Each row is a point. Each copy is the shape, with its points in the same order, stretched, turned, moved and blurred by noise. Say if it was mirrored as well.

Shape (8 x 2)
[[  2 -61]
 [ 26  23]
 [-20 -46]
 [-15  14]
 [ 42 -40]
 [ 21 -17]
 [ 65  22]
 [-53  34]]
Copy 1 (8 x 2)
[[-40  62]
 [ 22   2]
 [-50  31]
 [-14 -18]
 [  8  66]
 [  2  34]
 [ 55  21]
 [-31 -57]]
Copy 1 is: mirrored
Copy 2 (8 x 2)
[[-32  53]
 [ 23  -9]
 [-42  30]
 [-12 -14]
 [ 10  54]
 [  9  20]
 [ 68  11]
 [-35 -49]]
Copy 2 is: mirrored
Copy 3 (8 x 2)
[[  4 -47]
 [-36  30]
 [ 24 -27]
 [  5  29]
 [-40 -32]
 [-23  -8]
 [-74  23]
 [ 37  55]]
Copy 3 is: mirrored

Shape (6 x 2)
[[-27 -34]
 [ 11 -24]
 [ 38 -45]
 [  6  16]
 [  3  27]
 [-68  38]]
Copy 1 (6 x 2)
[[ 19  28]
 [ 28 -10]
 [ 62 -26]
 [-11 -20]
 [-23 -21]
 [-69  36]]
Copy 1 is: mirrored
Copy 2 (6 x 2)
[[-53 -17]
 [-17 -27]
 [-12 -68]
 [ -3   5]
 [  1  18]
 [-48  66]]
Copy 2 is: only turned
Copy 3 (6 x 2)
[[  7 -47]
 [-24 -20]
 [-63 -24]
 [  2   8]
 [  9  16]
 [ 87 -14]]
Copy 3 is: mirrored
Copy 4 (6 x 2)
[[ 56 -26]
 [ 17 -46]
 [ 10 -84]
 [ -7 -11]
 [-10   1]
 [ 40  63]]
Copy 4 is: mirrored

Shape (9 x 3)
[[-28 -42  21]
 [ 10 -48 -26]
 [  4 -16 -31]
 [  3 -56 -19]
 [-38  99  -1]
 [  2 -17  62]
 [ -3 -47 -13]
 [ -3  25  38]
 [-44  43  30]]
Copy 1 (9 x 3)
[[ 37 -40  -3]
 [  2 -29 -57]
 [  1  -6 -53]
 [ 16 -37 -45]
 [ 10  73  22]
 [ 11 -46  39]
 [ 13 -33 -44]
 [  3  -2  31]
 [ 32  20  34]]
Copy 1 is: mirrored
Copy 2 (9 x 3)
[[ -5 -63  36]
 [ 34 -46   7]
 [ 15 -30  -7]
 [ 34 -55   8]
 [-89  13 -29]
 [-15 -20  74]
 [ 23 -53  11]
 [-34  -1  37]
 [-65 -22  15]]
Copy 2 is: only turned

Shape (9 x 3)
[[ 66  47 -18]
 [ -6   8  39]
 [ -2  15 -37]
 [ 75   1 -14]
 [-10 -43 -38]
 [-47 -43 -10]
 [ 38   5  51]
 [ 27  36 -22]
 [ -9  26   9]]
Copy 1 (9 x 3)
[[-52   2 -25]
 [-13 -18  39]
 [  6  28  -7]
 [-35 -34 -38]
 [ 57  12 -12]
 [ 73  11  12]
 [-48 -47  22]
 [-24  19 -10]
 [-19   3  24]]
Copy 1 is: mirrored
Copy 2 (9 x 3)
[[ 97  14 -52]
 [ -8  34  -6]
 [ 39 -16  10]
 [ 70 -24 -83]
 [ -7 -68  -8]
 [-49 -45  32]
 [ 10  40 -59]
 [ 61  13 -13]
 [ 16  27  10]]
Copy 2 is: mirrored
